Each row of a before or after table is a point. The points were changed in one or more steps. Then noise was added and the rows were shuffled. The steps act on columns, c1 being the first. What was done? A step turns or swaps two columns, mirrors them in a line or flattens them onto one, adds a multiple of one to another, or multiplies or shifts one. Angles are multiples of 10 degrees, from the lower column toward the higher: turns from -170 to 170, lines from 10 to 170 but not 90. Use the fewest steps. Two steps may share a column if one is a turn and the other turns, adds or multiplies; they go together, in the order done. Otherwise the lowest column goes first.

Before (13 x 2):
[[ 28 -52]
 [-12  18]
 [ 15 -28]
 [ 40 -72]
 [ 34 -10]
 [ 45  19]
 [ 14  -2]
 [ 34  15]
 [ 47   9]
 [ 31 -13]
 [ 10  -5]
 [  8 -32]
 [-23  15]]
After:
[[ 40  24]
 [ 31   1]
 [ 13   3]
 [ 24 -20]
 [ 49 -37]
 [-27   6]
 [ 27  25]
 [-19  11]
 [ 61 -54]
 [ 11   0]
 [ 38   5]
 [ 36  37]
 [ 20 -26]]
Steps: turn c1 and c2 by 20 degrees

Before, 9 rows:
[[ -9 -29  -4 -47]
 [ 19 -14  -1  19]
 [ -5 -28  21  13]
 [-14  -7  -4  20]
 [ -5 -15  -2   3]
 [  1 -10  -2  -2]
 [ 18  -8  66 -69]
 [-12  17   3 -13]
 [-12  -8  -6  19]]
After (9 x 4):
[[-28  -6   8  24]
 [ -8 -13 -16  10]
 [ 18 -12  11  -8]
 [-29  -9  27 -39]
 [ -9   1  -1  -3]
 [-14  19 -12  14]
 [ -6 -14 -16  12]
 [-15  -5  -4   1]
 [ -9  18  95 -10]]
Steps: swap c1 and c2; turn c3 and c4 by 40 degrees

Before, 8 rows:
[[-33 -11  -9  10  -8 -11   7 -20]
 [-11 -48   4  27   3  29  -8  25]
 [ -5  50  54   1  -9 -71 -65  32]
 [-60 -30 -14  -9  40   4 -31  26]
 [-18  11 -54 -11 -48   7   3 -21]
 [ -9  19 -21  14  -2  41  14 -21]
 [-64   6 -13  -8  -4   5  10  24]
 [  8 -14 -15  10  22  10  20  18]]
After, 8 rows:
[[ -7 -48 -27  27   4 -12  -3  25]
 [-34 -10  16  12  -9   2  -3 -17]
 [-10  21 -14  12  -2 -36 -28 -23]
 [-59 -30 -15  -9  41  22 -21  26]
 [-64   8   5  -9  -4 -10 -11  24]
 [-18  11  15 -12 -46  -8 -52 -22]
 [ -6  50  -5   2  -8  97  54  32]
 [  6 -13  13  11  23 -20 -13  20]]
Steps: turn c6 and c7 by 130 degrees; turn c3 and c7 by 110 degrees

Before, 14 rows:
[[  8 -37 -16   9   4   8  25 -20 -42  47   1]
 [  9 -16  38  -9  -4   4  12 -14  -4 -18 -39]
 [  8  23  12  -9 -23  -1  16 -25   0 -23  -3]
 [  1  -6  -1 -13  18 -38  33 -21  26  16  -6]
 [ 18   9  31   1 -21   1 -25 -31 -32   4   5]
 [-26  -6 -19 -18 -22   4 -18 -30   2  20 -19]
 [ -2  10  -2  12  10  -2  -3   4  -4 -16 -41]
 [  7 -19 -21   7   3  -4 -16 -10  27 -21 -30]
 [ 16  12 -19  29 -32   9 -12  14  48   8 -13]
 [-11  -6 -23  34 -26  -1  13  -7 -16   1 -42]
 [  4  32   0 -43   2 -27  32 -20  -7 -20   1]
 [ 27  15   8 -17  -4 -35  17 -11 -16 -20 -37]
 [ -8 -13   6 -12  -3 -28  -7   4  -2 -22 -15]
 [ -2  23   7   5 -22  -5  14 -33 -18 -15 -14]]
After:
[[ 10  24  14  -8  -5   5 -26   0  -1  10  -4]
 [ -9 -13   4 -13  12 -21  -5  -1  -3  25 -16]
 [  3  33   0 -42  15   4 -38  -2 -14   0   1]
 [  7 -36 -15   9 -29   4   2   0 -84 -54   0]
 [ -2  22   7   5 -14  -8 -20   0 -36   7 -14]
 [  3  -4  -1 -15   8 -29 -22   0  51 -31  -6]
 [ -4  11  -1  13  21 -12  -5  -2  -9  16 -42]
 [  8 -18 -20   6  16 -10   1   0  56  26 -29]
 [-25  -6 -20 -18 -36  16  26  -1   7  -9 -20]
 [ 18   9  31   2 -24  -1  23   0 -64   9   5]
 [ 27  13   9 -17  11 -24 -25   2 -33   9 -39]
 [-11  -5 -23  33 -26 -25 -11  -1 -31  -8 -42]
 [ 16  12 -18  28 -37 -10  17   0  96  -2 -12]
 [  9 -18  39  -9   9   9 -19   0  -9  10 -37]]
Steps: add -0.7 times c4 to c6; add -0.7 times c10 to c5; turn c7 and c10 by -150 degrees; multiply c8 by 0; multiply c9 by 2

Before:
[[-13 -19 -16  -7  10 -14  15  -9  19 -20  25 -15 -11  32]
 [ -6   8  21  21  -5  13 -17 -23  -6  -8  -3 -10 -27  16]
 [  7   1 -22   5  -9   9  -2  -5  13   0  -5 -18  22  25]
 [-16  -7  21  -2  14   3 -10  13 -24  -5   1  15   0   4]
 [ 14  -5  -4 -17 -18  -1 -11  13  18  17  10 -13  15  25]
 [ 12  14   0  -7  10  10  16 -23  -5  -3  -8   5 -13  -8]
 [ 12  -5   1 -20  -5 -25 -29  -2 -17   7 -19  13 -26  18]
 [  0  12 -25 -10  11  17  11  10  -5 -17  -7  16  -8  23]
 [ 26   3  -3 -18  19  15   0   0   0  13 -22  -3  -9  -7]]
After, 9 rows:
[[  6  -5  21  18  14   4   6  15 -18  -7 -46  13   0   4]
 [ 14   7   1   0  -5 -25   2  13  -6  -5  53  -2 -27  18]
 [  3  -3   0  13  10  10   3   5 -10  14  42 -23 -14  -8]
 [  3   0 -22  25  -8   9  -4 -17  12   2  25  -5  22  25]
 [  4  -8  21  41  -5  12   0 -10   0   8 -13 -22 -27  16]
 [-19 -20 -16  13  10 -14  -5 -15  12 -19 -62 -10 -11  32]
 [-14  17  -4   3 -18  -1  -7 -13  20  -5  29  13  15  25]
 [ 12  12  -2   2  19  16   0  -3   0   3  96   0  -9  -8]
 [  7 -17 -25  10  11  17   3  16  -8  12   7  10  -8  23]]
Steps: turn c1 and c11 by 110 degrees; multiply c11 by 3; swap c2 and c10; shift c4 by 20; flatten c7 and c9 onto the line at 110 degrees; swap c8 and c12

Before, 13 rows:
[[-15  -1  21 -43 -26 -31  43 -66 -45 -33 -19  10  -5  15  19   5 -15  41
   18 -30]
 [ 15  42 -25   0  10 -21  32 -20 -46  35  34 -51  25  21 -14  44 -17  28
   22 -42]
 [ 12 -30  -8 -36   5  11 -12  -5 -36  -2 -11  36 -23 -51   2  15 -27  43
  -25 -32]
 [ -2 -14  -9  49  28  48 -12 -40 -62  22 -33  27  10  28  32   5  14 -21
    1 -17]
 [-38  30 -15 -13 -33  26  -2  -8  25  26  17 -48  11 -43 -37 -42  39  11
  -39  14]
 [-23  29  50 -22   0  -3  -9 -11  18  -3  -7  20  36   4 -16  43  -8   9
   41  32]
 [ 28  38  -9   4 -64  36  35 -36  -8 -37 -12  -9  42  11   8  25 -24  11
   36 -59]
 [  0  -5 -13 -16  25  56  38  -5 -29 -44 -27  13 -40  18 -11  25  48  48
    1  32]
 [ 25  45  60 -30 -62 -27   1 -15 -54 -19 -28 -25  46  23 -41 -12  14   5
   20   0]
 [ 14 -21  32  18 -53  58 -43 -16  -8  45 -41 -20 -33 -20   7 -36  -2  10
   14  22]
 [-47 -50 -20  42  20 -26 -10 -25 -24  32 -48  44 -26  -6   4 -41  -5  35
   34  14]
 [ 43   6 -16  37  -7   9  -1 -14  22 -17  31  46   2  20  33 -43 -23 -20
    9 -55]
 [ 39 -13  55 -12  16  33 -43 -14 -16  36 -28  -4  40   4 -39 -12 -36  22
  -19  18]]
After (13 x 20):
[[-47  -5  27  41  -9  19  54 -26  -2  30  11  25 -26  46 -21 -29  -3  35
   37 -39]
 [ 33  49 -39 -11 -43  31  -4 -17 -43  36  15  16  23  24 -11 -16 -35  23
  -16  12]
 [-24  -6 -48 -22 -24  12 -25  -9 -11  -3   7  38  18   7  23  34  -9   7
   42 -11]
 [-15 -43 -27 -42  10 -28  12 -66  10 -32  22 -24   2  12 -51  -7 -16  42
   18 -18]
 [ 12  74 -54  21  29  21  -5 -16   7  43  -2  16 -18  44 -11 -32  -7   7
   13  24]
 [ 13 -46  25   1   4 -24 -28 -20 -24  36   9 -56  23 -41 -45  42 -16  28
   24  32]
 [ -7  53  21  48 -18  -5  -7 -38  22  26  34  -6   2  20 -67  20  11 -23
    2 -33]
 [ 41  10   7  33  15   3 -11 -12  34 -15   9 -38  14 -34  17 -34 -26 -19
   10 -60]
 [  2  39  25 -21 -15 -53 -10  -5 -16 -39  26  38 -45  18 -27  18  48  50
    0  -1]
 [ 30   8 -28   4  61 -42 -43 -36   8 -37  12 -63  73   7  -9  23 -22  12
   37 -11]
 [-39  16  -2 -15  35  -7 -37  -6 -31  27 -45  -4  28   1  32 -48  38  13
  -35  49]
 [ 14  24  14 -33  -1   7  26  -2  -7  -3 -44 -17 -24  26 -38   4 -26  41
  -24 -42]
 [ 27 -39 -82 -29  24   6 -37 -16 -51 -18  29 -10  60  22 -47 -24  13   3
   20  22]]
Steps: turn c6 and c7 by 110 degrees; turn c2 and c7 by -110 degrees; turn c3 and c5 by -150 degrees; add 0.5 times c5 to c13; add 0.3 times c4 to c16; mirror c9 and c15 in the line at 40 degrees; turn c11 and c14 by -110 degrees; turn c12 and c20 by -70 degrees
